Each row is a point. Any point is a mix of the corners, with weights that add up to 1. It lies inside the corners' shape when no weight is negative. Say inside or outside, and name the corners with a negative weight.
(in the rows, 128 means zero)

Corners:
(1): [141  49]
(2): [ 97 155]
(3): [123 174]
Points:
[132 159] => outside (2)
[102 153] => inside
[121 150] => inside
[110 181] => outside (1)
[101 188] => outside (1)
[133  74] => inside
[136  49] => outside (3)
[141 102] => outside (2)

Corners:
(1): [129 161 110  85 201 163 142 151  73]
(2): [140 123 102  81 126  65 113 133  80]
(3): [ 99 184 147 181 150  49 124  99 183]
(4): [102 101 171 175 141  47  50  50 194]
(5): [ 93 135 121  99 168 160 128 206  79]
(6): [140  75 127 142  87 108 179 141  84]
(7): [198  97  77 128 160 130 158 218  92]
(8): [ 89 213  81 124 142 144  92 104 191]
(9): [188 131 156 115 106  99 137 159  68]
(10): [184  77 121  58 142 145 201 200 111]
Points:
[148 122 121 113 142 110 147 145 118] => outside (5)
[136 117 128 115 134  85 113 127 117] => inside
[186 132 113  99 130 105 151 201  99] => outside (1, 4, 6)
[154 115 139 121 130  94 142 149 100] => outside (8)
[124 154 110 108 146 126 123 144 119] => inside
[157 141 110  94 156 136 148 185  99] => outside (4, 6)
[133 120 154 151 133  78 106 130 100] => outside (8, 10)
[152 105  62  63 150 160 177 210  54] => outside (3, 4, 9)

Corners:
(1): [162 104  95  89 109 147 103  78 116 110 116 129 109 102 146 110 130 181]
(2): [144  77  89  93 119 161 129 116 159 106 139 111 172 116 150 138 179 186]
(3): [ 96 139 144 110 172 116 137 189 144 131 145 160 155 156 124 134 127 174]
(4): [108 146 105 202 137 176 127 135 116 149 159 219 156 131 134 173 148 112]
(5): [ 95 146 137 180 178 127 174 169 154  67 186 111 102 159 126 134 107 146]
(6): [100 103 113 130  95 167 144 136 114 139 141 154 147 109  82 165 128 135]
(7): [ 82 156 141 108 129 220 161 141 135 116 121 113  90 133 153 129 152 204]
(8): [ 97 103  72 183 139 129 155 171  91 131 123 180 146 163 137 123 154 110]
(9): [ 61 113 122 117 143  86 138 194  77 139 153  64  94  65 141 103  67 249]
(10): [139 114  90  93 143 140 166 203  93  96  98 125 157  70 154 144 129 146]
(11): [127 115 134 124 166 137 199  99 137 136 128 117 150  78  97 125  94 167]
(12): [113  90 133 186 126  99 128 193 110 136 116 146 161 128 157 162 157 117]
(13): [170 171 142 132 211 196 189 116 118 108 126  83 102 106  97 171 131 135]
(14): [121  86 102 118 127 148 146 175 171 167 118 123 143  91 123 167 112 156]
(15): [132 125 120 156 162 119  97 162  88 163 143 134 173  94 139  92 115  91]
(16): [128 144  87 111 105 137 118 162 135 105 108 121 122  95 133  77 145 221]
(17): [155 144 149 111 137 142  98 133 155 142 173 173 101  94 109  96 209 104]
(18): [ 78  97  56 123 132 133 152 132 120  47 102  80 110  86 124 161 105 191]
(19): [108 145 162  93 113  52 174 186 163 150 152  94 117 131 111 190 135  76]
Points:
[109 119 112 111 142 132 157 153 123 113 128 103 125 108 128 131 110 178] => outside (4, 12, 17)
[114 131 120 134 147 138 150 153 116 119 132 130 128 110 127 130 128 151] => outside (2, 14)
[113 131 125 125 154 142 153 156 117 124 135 109 119 104 127 137 121 171] => inside
[118 117 108 136 122 149 135 148 123 125 138 136 129 111 126 143 142 140] => outside (3, 11)
[124 115 114 126 133 132 139 151 131 131 139 118 128  89 126 142 127 152] => outside (3, 7, 8)

Corners:
(1): [106  96 127 140 144 141  84  98 103 101 183 149 181 165 168 124 139 141
 100  78]
(2): [105 152 116 114 111 109 118 100  84 154 134  98 129 150 114 116 126 139
 150 149]
(3): [150 156 102 169 102 124 106  97  90 122 119 124 129 165 182 127  99 111
 129 147]
(4): [147 131 130 155 119 111 115 105 122 125 129 136 182 117 105 115 142 153
 153 146]
(5): [104 151 127 165 151 106 205 101 105 112 100 139 134 149 185  92 124 130
 161 160]
(6): [157 143 120 149 143 125 148 101 142 114 129 112 122 112 109 108 123 124
 122  92]
(7): [175 129  96  82 129 114 128 135 150 129 180  91 121  80 133 130  20 138
  73  94]
(8): [135 157 130  73 105  65  96 132  99 159  91 136 156 117  98 122 119 175
 116 171]
(9): [136 104 111 160 143  91  96 102 173 137 173 150 142 144 172 126 144 117
 130  94]
(10): [121 139 133 134 208 120 160 110 120 143 167 129 124 140  98  89 154 184
 147 107]
(11): [113 154 147 118 193 115 127 106 101 117 141 146 138 111  95 159 138 162
 155 162]
(12): [121 152 117 112 120 126 117 103 108 131 121 139 133 141 212 121 134 134
 143 166]
(13): [160 145 105 125 111 131 124 185 163 119 114 108 123 108  97 182 132 126
 102 140]
(14): [151 129 106 129 114 106  97 122 115 161  92 138 110 147 111  98 125 107
 148 170]
(15): [153 133  99 120 115  85 144 122 144 141 169 150 124 124 111 113 137 119
 129 128]
(16): [ 86 161 155 107 133  88 123 102 121 198 141 173 121  95  90 124 141 150
 109 167]
(17): [168  96 143 157 216 124 196 128 127 107 182 119 147  87  91 119 143 185
 146   7]
(18): [139 120 196 123 107 141 112  98 131 120 151 128 145 149 140 162 129 127
 118 132]
(19): [122  91 122  83 106 115 110 136 120 122 147 134 126 113  90 156 141 193
  96 155]
(20): [122 139 187 145 112 101 102 107  89 122 143 135 135 136 127  90 154 139
 136 156]
(21): [170 167  89 152 104 117 140 180 208 110  63 110 116 101 119 138  22 114
 169  72]
Points:
[146 120 123 139 144 118 124 112 127 122 156 127 132 131 114 113 122 144
 135 103] => outside (5, 8, 12, 13, 16)
[136 133 131 126 142 111 131 119 130 127 139 132 136 117 116 131 127 143
 132 123] => outside (3, 10)
[128 125 140 130 141 106 125  99 109 137 154 137 140 134 121 111 137 145
 128 130] => outside (12, 13, 21)
[126 147 130 135 139 107 124 115 114 136 127 132 139 128 129 118 122 143
 142 137] => outside (6, 15, 18, 19)
[137 136 124 129 128 116 128 118 126 132 137 127 129 133 133 122 123 136
 127 124] => outside (4, 11)
[134 134 129 127 136 112 125 108 120 130 142 131 137 125 127 120 120 143
 131 126] => outside (13)
